Rows are points. A path goes straight from each point to the next, and from the last back to the first. The post is the endless flat space through its rows: a point in 2 columns, a line in 3, a plane in 4, and so on, so that a path can go around it. Count how often the path circles the post. Going back the other way cancels.

Post (2 x 3):
[[ 6.9  0.2  1.7]
 [-3.3 -1.4 -1.3]]
Path, 18 rows:
[[-2.7  2.4  0.5]
 [ 4.2  4.7  1.2]
 [-0.8  2.2  3.3]
 [ 2.0 -3.6  3.3]
 [ 1.8 -4.7 -2.6]
 [-1.0 -5.7 -0.9]
 [-0.7 -3.8  3.2]
 [-3.1  5.6  2.1]
 [-0.4  2.2 -1.1]
 [ 6.3 -1.3 -1.3]
 [-1.0 -8.4 -2.0]
 [-3.8 -5.0  3.9]
 [-3.6  3.2  2.9]
 [ 6.5  7.1  0.1]
 [ 9.3  1.6 -2.4]
 [ 1.4  3.5  0.6]
 [-6.3  0.2  2.5]
 [ 2.4  0.0  3.5]]
Times around: 1

Post:
[[ 2.1  3.5  1.0 -0.3 -2.3  1.7]
 [-3.8 -6.2 -5.0  4.3  2.1  0.4]
 [ 5.3  5.1  2.1 -1.7 -9.3 -3.1]
 [-7.1 -5.9  0.7 -3.3  2.2 -1.0]
 [-0.8 -0.9 -2.5 -4.5  0.3 -2.1]]
Path, 16 rows:
[[ -4.5 -12.5  -7.1   2.7  -4.7   0.1]
 [ -4.7  -0.6  -3.0  -0.4  -0.9   1.2]
 [ -3.0   3.0   1.6   3.3  -3.4  -5.1]
 [ -2.0  -1.5   2.7  -2.9  -1.0  -2.5]
 [  1.9  -6.6  -6.6   4.6  -1.1  -0.1]
 [ -1.4  -1.6  -2.5  -1.4   0.1   3.1]
 [ -2.8   0.7  -2.6  -0.3  -0.7  -0.6]
 [ -4.8  -3.0   2.4   1.6  -1.4  -2.5]
 [ -4.2  -3.1   6.4  -3.6  -1.9  -1.9]
 [ -0.4  -6.3   1.8  -4.8  -3.2  -0.2]
 [  3.1   7.5  -2.9   0.0  -2.0   8.0]
 [ -6.4  -3.6  -1.8   2.1  -2.0  -4.2]
 [ -6.4   1.9   2.2   0.4  -1.2   0.4]
 [ -1.6  -1.9  -5.3   2.6  -4.3   0.2]
 [  0.0  -7.4  -3.4  -1.4  -1.9   3.3]
 [ -1.2  -0.3   5.2  -1.9  -0.2   3.4]]
Times around: 2

Post, 10 rows:
[[ 1.5  3.9  2.2  2.6  1.5 -3.0  4.7  1.2  0.5  4.7 -2.0]
 [ 2.3 -1.6 -2.1 -2.4  2.7 -0.1  0.1  2.5  0.2  1.1 -2.7]
 [ 1.2 -3.3  2.4 -1.2 -8.5  5.9 -2.5  5.7  3.4 -5.1 -4.6]
 [ 0.2 -1.6 -1.5  2.1 -4.8  1.6  3.0  2.7  3.5 -0.4 -0.9]
 [-2.9 -0.8 -4.7 -1.4  2.0  4.5 -2.4 -0.3  1.6 -2.0 -5.7]
 [ 2.5 -0.9 -0.4  1.0 -8.9 -1.4 -1.1  3.4  1.6 -2.1 -3.4]
 [ 4.4  0.1 -0.8  5.2  4.9 -0.8  1.4  2.7 -4.5  7.1 -3.0]
 [ 1.8 -0.2  1.0  0.7 -4.0  2.4 -1.4  1.9  1.5 -4.9  0.4]
 [-1.3  3.8 -3.8 -3.2  3.5  3.0 -0.7  1.7 -0.7  2.7 -0.6]
 [-1.6 -1.2 -0.9 -2.3  1.1  0.0  2.6 -0.1 -1.4 -0.6 -0.7]]
Path, 32 rows:
[[  1.7   4.7  -0.4  -1.7   2.4  -1.2   2.5   4.0   2.6   3.6  -0.6]
 [ -0.8   6.3 -10.3   0.4   0.5   7.2  -3.3   5.3  -0.7   2.3   0.4]
 [  0.3  -2.7  -3.5   8.4  -2.6  -2.4  -2.8   2.8  -3.1  -2.6  -5.5]
 [  0.6   6.8   1.5  -2.2  -9.1  -3.8  -4.2   6.3   7.2  -1.3  -6.8]
 [  0.8   0.1  -1.9  -1.1   7.5   1.0   0.0   3.1  -4.1  -0.1   0.1]
 [  4.8  -6.9   1.6  -1.6  -2.6   1.9   0.2   2.4  -5.3  -5.3  -6.9]
 [  2.7  -4.5  -1.0   0.6   2.1   3.6   0.0  -2.5  -4.3  -3.0  -2.5]
 [  0.2   4.1  -1.7  -6.3  -4.1   5.6  -2.2   6.4   3.3  10.2  -6.1]
 [  1.4  -4.7  -3.2   4.4  -3.7   0.4  -5.5   2.6   6.3  -2.7  -4.2]
 [  2.5  -5.5   1.7  -1.1   1.2  -5.1  -0.8   2.8  -4.8  -3.3  -4.5]
 [  2.9   4.5  -1.8   2.5   3.2   7.2  -5.3   4.4  -3.4  -3.9   2.4]
 [  2.2  -9.2   0.5   1.3  -3.7  11.0   1.0   3.7  -1.2  -6.2  -4.1]
 [  3.2   0.8   3.8  -2.6  -1.3   2.3  -4.6   1.8  -0.5  -3.4  -5.4]
 [  1.8   0.4   5.4  -3.4  -3.6  -0.5  -0.5   1.7   2.8   2.2  -4.6]
 [ -5.2   1.5  -0.8  -1.7  -2.1   2.3  -1.4   1.0   4.9  -4.0   1.9]
 [ -1.3  -3.8  -0.2   0.2   0.3   3.9  -0.7   2.5   1.7  -6.0  -5.0]
 [ -0.7   4.8  -7.6   5.9   3.6   7.4   0.2   0.7  -1.9  -0.4   2.7]
 [  9.6  -4.1  -2.6   4.8  -0.4  -3.1   0.6   2.8   2.8   2.8 -12.3]
 [  0.3   4.7  -1.3  -1.4  -0.8   2.1  -2.0   2.8  -1.0   5.6  -4.7]
 [ -4.3  -0.6   2.0   0.9   1.5   1.3   6.5  -1.4   4.8   1.9  -3.7]
 [ -2.2  -0.1  -2.1  -2.4   7.0   2.3  -2.5   1.6   1.7  -4.5   1.7]
 [  0.4  -1.1   5.5   2.0  -2.1  -4.9   3.5   0.3  -3.5  -3.7  -2.2]
 [  1.7   5.3   0.8   2.7   7.3   9.9  -0.6   2.1  -0.9  -1.9  -0.7]
 [  0.5   4.6  -5.4   0.7  -6.3   2.5  -4.0   1.1   0.7  -1.4  -1.4]
 [ -3.5   1.6  -2.9  -2.2   3.7   9.9  -1.1   0.6   3.1   2.2  -3.4]
 [  0.6  -0.7  -3.9  -1.1  -5.7   3.0  -2.5   6.3   8.8   1.7  -3.1]
 [ -1.8   3.1   0.4   0.5  -0.1  -1.2  -4.4   3.8  -1.9  -0.8  -3.2]
 [  2.2   0.2  -0.5   5.8   1.6  -2.2   3.9   2.5  -3.5   1.0  -0.9]
 [  5.4   2.8  -5.0   3.5   4.1  -6.4   3.5  -3.8   1.0   2.5  -6.9]
 [  3.6  -0.5   0.0  -6.5  -1.0   2.4   2.5   4.4   2.5   6.2  -7.3]
 [ -3.8   2.2   3.2  -1.4  -5.1   7.4  -2.1   1.6   1.2  -2.5  -0.1]
 [  1.7  -5.0   2.2   2.3  -0.4   3.0  -2.6   0.3  -2.0  -6.7   0.4]]
Times around: 5
